Each row of a before or after table is a point. One or more steps were done to the points. Then noise was added and the rows were shuffled. The steps act on columns, c1 being the first. What was done? A step turns or swaps two columns, mirrors them in a line or flattens them onto one, adds a multiple of one to another, or multiplies or shifts one. Angles are multiples of 10 degrees, from the lower column toward the higher: turns from -170 to 170, lines from 10 to 170 but not 90. Use the fewest steps. Two steps may share a column if one is a turn and the other turns, adds or multiplies; they go together, in the order done. Otherwise the lowest column goes first.

Before (8 x 2)
[[  4  20]
 [  4  19]
 [ -6  22]
 [-17 -81]
 [  0 -16]
 [  2  40]
 [ 22  36]
 [ 29  32]]
After (8 x 2)
[[-23  37]
 [ 59 -55]
 [-15  10]
 [ 19 -12]
 [-24  10]
 [-15  13]
 [-12  41]
 [-35  15]]
Steps: turn c1 and c2 by 60 degrees

Before (11 x 8)
[[ 21  13  -3 -43   4  54  -9  -2]
 [ -7 -30   5 -24 -14  -9  40  22]
 [ 44  15 -32  -9  17 -54  23 -32]
 [ 16 -38 -23  -2  13  -1  23 -13]
 [  7 -39 -24 -32  -1  21 -25  10]
 [ 10 -45  44 -21   3 -15 -15  -1]
 [ 26 -49  35 -11 -54 -21   5  38]
 [ 15 -27  13 -35  -3 -14  -1  19]
 [ -7  31  -8 -12  11  33 -30  24]
 [ 46 -35 -17   9  28 -15  41  10]
 [ 34  69 -59 -48  61   6   1  12]]
After (11 x 8)
[[   4   69  -77    5 -111    4    3  -50]
 [ -14  -38  -11   13  -33   11    9    3]
 [ -37   31  -15  -19  -18    5    3  -18]
 [ -20  -45  -28    8   36  -15  -13  -19]
 [  16  -36  -40  -12  -42   11    9    5]
 [ -23  -39   13    1  -20    1    0  -33]
 [ -15  -27   -1   -7   14   -9   -7  -38]
 [  15   15  -14   33  -44  -21  -18    3]
 [  -5  -49   76  -32   84   -9   -8  -23]
 [  -9   13   -6   15   -6   27   23  -41]
 [ -37  -30   22  -13   19   14   11  -30]]
Steps: shift c1 by -30; multiply c5 by 2; turn c3 and c5 by 120 degrees; turn c4 and c8 by 110 degrees; flatten c6 and c7 onto the line at 40 degrees

Before (12 x 12)
[[-26  30 -33  51 -21   2 -50  -8 -10 -36  35   2]
 [-67  -2  25  48  23  -6  14  -2 -41  46   7   8]
 [-20 -50 -10  -5   9 -30 -42  30  36  25  28 -56]
 [  4 -45 -11  23 -28 -37  18  38 -47 -27  21  24]
 [-29 -32  21   1  39  30 -12  28  35 -24 -52 -53]
 [  9   2 -19   2  24 -37  19  46 -38 -24  22 -36]
 [-21 -12 -37  16 -12 -46 -20 -38  -9  37 -57 -11]
 [ 32 -20  51   9 -16   5   9  -6 -47  43 -19  23]
 [  5  11  -4  -9 -12 -37 -44  41  23  -6  -3  -2]
 [ 10  16  24  21  23 -11  17   6  44  47 -15  -8]
 [-50 -18 -26 -29 -10 -40 -14 -31  20 -44   5  21]
 [-17 -47  23  40  26 -51  -8 -17 -44  34   8  25]]
After (12 x 12)
[[ -2  25 -27 -10  24   0   2 -21 -48  44 -22 -18]
 [  1  39 -17  19 -13  21  -5 -62  36  25  35  66]
 [ 22  10  50   9 -10  47   8 -57  -5  35 -52  13]
 [-18  23 -33 -18 -33 -30   6  36  34 -24 -48  55]
 [ 13   4 -15 -40 -50  31  -1 -50 -40  45   3  -8]
 [-15  50  -1  -7 -20  64  -1 -22 -44  34   7 -19]
 [-25  -9 -21  17  -2  34  -1  -5 -38 -20  17  36]
 [ 25  49 -22  -3  12  45  -3   8 -45 -27  16 -18]
 [  7  -8 -30  26   7  27  -3 -22  23  -5   4   0]
 [ 32 -28  26 -43  -9  25  -8  34 -11 -38  42  -8]
 [-26 -15 -19 -13   0  20   3 -55  44  49 -15   6]
 [ 33  24  41  45 -28  19  -1  66  20 -45   8 -16]]
Steps: turn c1 and c5 by 120 degrees; multiply c5 by 0.7; turn c2 and c12 by -170 degrees; turn c3 and c8 by 130 degrees; add -1.5 times c10 to c8; turn c4 and c6 by 150 degrees; flatten c7 and c11 onto the line at 100 degrees

Before (9 x 20)
[[ 11 -16   6 -10  35   2  12 -20   6 -50 -29 -13  -3   5  36  13 -24  -4
   22 -44]
 [ 11  36  31   3   0  10 -48 -20  15  41  -9  -6  -6  16  -2  -9  -6  10
    8  45]
 [  6 -31   7  16  25 -29 -24 -15  16 -13 -19  -2  30 -40  54  -8  19   2
   22 -32]
 [-58  73 -55 -16   9  28  -7  11 -12  10  -7  13  -8  16 -20 -11  15 -29
   -3  18]
 [-36  63 -20 -34  -7   5  26  14 -11 -11 -35  16  29  31 -33 -23  -2 -29
  -19  12]
 [ -4  82  10 -28 -18  30 -11 -31 -13   2  -5   3  -3   1  -3  20 -10 -26
  -27  -4]
 [ 30  -8  54  61  58 -13 -57  45  32  23 -34 -41   5  15  27 -51  21   8
  -40   9]
 [ 44  19  -7  -2  -1 -21 -27 -16  25  26 -15  11 -27 -12  14  -2 -13 -23
  -20  19]
 [ -6  43  -1  -9   0  31   6   1 -39 -36  -3 -18  24   4 -22  -1 -55 -44
   -2   0]]
After (9 x 20)
[[  39    5  -18   -1  -10   23  -27   -9  -39  -14  -20   11  -32  -36
    11   -6  -13    9   18    6]
 [  10    6   46  -11   58   -5   16  -20   -5   36  -20  -13    0    9
    35   15  -19   -2  -19   -4]
 [  12    6  -52    2  -30  -13  -46  -17    0    9  -17   -7   -6   51
     0   -5  -10   20   -6   19]
 [ -59   16   15  -18   -6  -28   -3   11  -21  -58  -28   14   -6   51
   -18  -10   13  -28    5    9]
 [   6    6    4   13   44   29  -22  -16   -3    8   -1   -3   35 -122
    54   -4   20   16  -30   -1]
 [  33    8  -49   60   38   19  -58   42   -5   23  -29  -37    4   43
    29  -51   23   32   33   17]
 [  -2   15   -6  -31  -14  -25  -10  -32  -13   13  -34   -2   -5    2
    -4   20  -11  -27   33   -3]
 [ -35   18   20  -33  -14   -3   27   17  -20  -11  -54   14   32   90
   -34  -24   -2  -27   18    4]
 [  -7    8   32   -9   -1  -29    3    0  -20   32   -7  -17   24   13
   -20   -2  -57  -54    0   -5]]
Steps: flatten c2 and c11 onto the line at 110 degrees; turn c3 and c10 by 120 degrees; add -0.3 times c17 to c10; turn c5 and c20 by 40 degrees; multiply c20 by 0.4; turn c6 and c19 by 170 degrees; mirror c9 and c18 in the line at 60 degrees; multiply c14 by 3
